Each row is a point. A path goes straight from each point to the next, and from the last back to the first. The post is the endless flat space through its rows: a point in 2 columns, a line in 3, a plane in 4, and so on, so that a path can go around it. How many times does the path go around the post? Going back the other way cancels.

Post:
array([[17, -4]])
Path:
array([[-48,  10],
       [ -9, -31],
       [ 31, -37],
       [  4, -33],
       [  2, -15],
       [ 24, -20],
       [ 35,  -9],
       [ 67,  24],
       [  4,  15],
       [-43,   3],
       [ -7, -33],
       [ 29, -19],
       [ 56,  -7],
       [ 33,  32],
       [ -8,  31],
       [-48,  -8],
       [-13, -50],
       [ 34, -28],
       [ 71,   5],
       [ 27,  20],
       [ -7,  14],
       [ -2, -17],
       [ 12, -61],
       [ 49, -36],
       [ 40,  12],
       [ 10,  42]])
Times around: 4

Post, 7 rows:
array([[  0,  15,   1,  -4,   3,   0, -29, -68],
       [ 31, -30,  18,  29, -19, -32,   2,   2],
       [ 41, -22,  63, -19,  47, -66, -22, -64],
       [ 40,   6,  -9, -36,  39, -40,  50,  -9],
       [ 60,  13,   1, -41,   2,  27,  65, -10],
       [ 35,  39, -20, -22, -23,  11,   9,  59],
       [ 25,   4,  19,  58,  16,  47, -10,  -1]])
Path (22 x 8):
array([[ 55,  28,  15, -11, -11, -18, -14,  23],
       [ 21,  15,  34,  20, -21, -58,  10, -15],
       [  5,  17,  23, -18,  47,   0,  22, -26],
       [ -3,  -5,  -9,  -2,   3, -23,  29,  -6],
       [ 18,  -8,  31,   8,  -6, -48, -22, -54],
       [ 68,  41,  12,   7,  35,   3, -13, -42],
       [ 49,   9,   6,  22, -41, -25, -18, -47],
       [ 30,  37,  43, -34, -56, -12,  15, -44],
       [ 15, -22,  15,  20,  35,  12,  54, -28],
       [  0, -30,  -6,  -3,  11,  24,  35,  -4],
       [ 11,  30,  35, -34, -44,   0, -42, -47],
       [  9, -12,  -5,  21,  28, -54,  34,   4],
       [-19, -27,  15,  -8,  28, -28,  -1,  -2],
       [ 36, -32,  -3,   5,  57,  31,  70, -10],
       [ 17,   1, -16,  26, -22,   6, -56,  -5],
       [ 28,  46, -26, -48,   7, -35, -30, -42],
       [ 57,  49,   0, -17, -42, -42, -31,  -3],
       [ 71, -16,   1, -16,  10, -15,  21, -48],
       [ 26, -11, -18, -90,  50, -18,  48,  10],
       [-14, -24, -11, -17,   5, -19,  37, -24],
       [  1,  44,  48,  30,   9,   4, -29, -23],
       [ 42,  33,  11, -17,  -6, -31, -18,   1]])
Times around: 0

Post:
array([[-32,   9,  21,  16, -25, -26,   4,  50,  -7, -14, -41,   2, -35,
        -24],
       [-23, -27,  36,  26,  -3, -34, -39, -55, -39, -24, -67,  -4,  51,
         -7],
       [-28,   6,  -1,   5,  52, -46,  -6,  -7, -33, -24,  -3, -20,  49,
         53],
       [-56, -20, -30,  41,  -7,  68,  -7,  15,  17,   4, -37,  -7, -17,
         11],
       [ 24,  44,  -8, -18,  -1, -34, -19, -24, -82, -10, -36, -55, -29,
         -4],
       [ 58, -13,  29, -15,   7,   7, -24, -49, -19,  -4, -24,  34, -12,
        -47],
       [-13,  14,  -2,  64,   5, -18,   9,  15, -24,  -8,  49,  -4, -19,
         -6],
       [ 15,  23, -44,  55,  44, -16,   1,  20,  17,  16, -35, -12, -11,
         11],
       [ -4,   8,  29,  -4,  26, -11,   4, -16, -44,  -9, -10, -26,  -1,
        -58],
       [-24, -11,  30,  54,  42,   0,  50,  17, -21,  29, -12,  49,  30,
          1],
       [  8, -32,  40,   2, -60,  20,  67, -21,  11, -11, -42,  -9,  -6,
        -35],
       [ -2, -30,  24,  22, -17,  26,   3, -14,  19,  30, -16, -38, -30,
        -16],
       [-26,   2,  62,  53,   9,   4, -23, -56,  -9, -45, -19,  -6,  12,
          6]])
Path:
array([[-14,  41,  -1,   3,  31,   9,  29, -24, -55,  25, -48,  20,  12,
        -36],
       [-69, -31, -22,   2,   7,  23,  19,   4,  -6, -14,  21, -11,   3,
         30],
       [-63, -15,  19,  32,  24, -32,  54,  79, -16,  21, -14, -16, -26,
        -30],
       [ 26, -21,  18,  26, -12,  33, -21, -42, -15,   2, -27, -35, -21,
         -4],
       [-61,   4,  64,  62,  17,   2, -13, -11, -30,  33, -78, -79,   5,
         17],
       [  0, -24,   5,  12, -22,  34,  12, -37, -37,  40,  16,  49,  50,
        -12],
       [-42,  11,   9,  25,  -8,   2,  40,  14,  -6,  19, -16, -11, -11,
          9],
       [-68,  15, -22,  23, -20, -10,  -9,   0, -69,  32, -46,  21, -25,
          0],
       [-34,  13,  11,  19, -52,  37,   5, -19,  11, -18, -61, -27,  -6,
        -43],
       [ 26,  15,  35,  13, -21, -12,  38,  -1, -33, -10, -50, -48,  20,
        -12],
       [-31,  -2,   8,  79,  -9,  59,  27,  15, -41,  -1, -33, -29, -32,
        -51],
       [  4, -53,  -8,   5, -26, -43,   3,  19, -21,   9, -62,  29, -15,
        -19],
       [-47, -32,  17,  25,  13, -11, -19, -19, -38,  50, -41,   3,  -8,
         14],
       [-26,   9,  29,  26,  -9,   1,  17, -28,   5, -10, -74, -23,  16,
        -50],
       [-39,  -3,  22,  57,   2,  16,   8, -14,   4,  19, -40, -32,  15,
         18],
       [-99, -25,  15,  23, -21,  -3,  -4,  39,   8,  -8, -35, -12, -16,
        -37],
       [  2,   5, -16,  33,  70, -16, -12, -29, -10,  19, -60, -12,   9,
         -2],
       [-10,  13,  62, -21,  17,   8,  46, -22, -88, -37, -31,  -2,  -9,
        -16],
       [-59, -20,  49, -33, -34, -17,  -1,  33, -12, -54,   3, -35,   0,
         19],
       [-37, -13,  31,  37,  -1,  55,   6, -10,  46,  13,  24, -75, -21,
         -3]])
Times around: 1
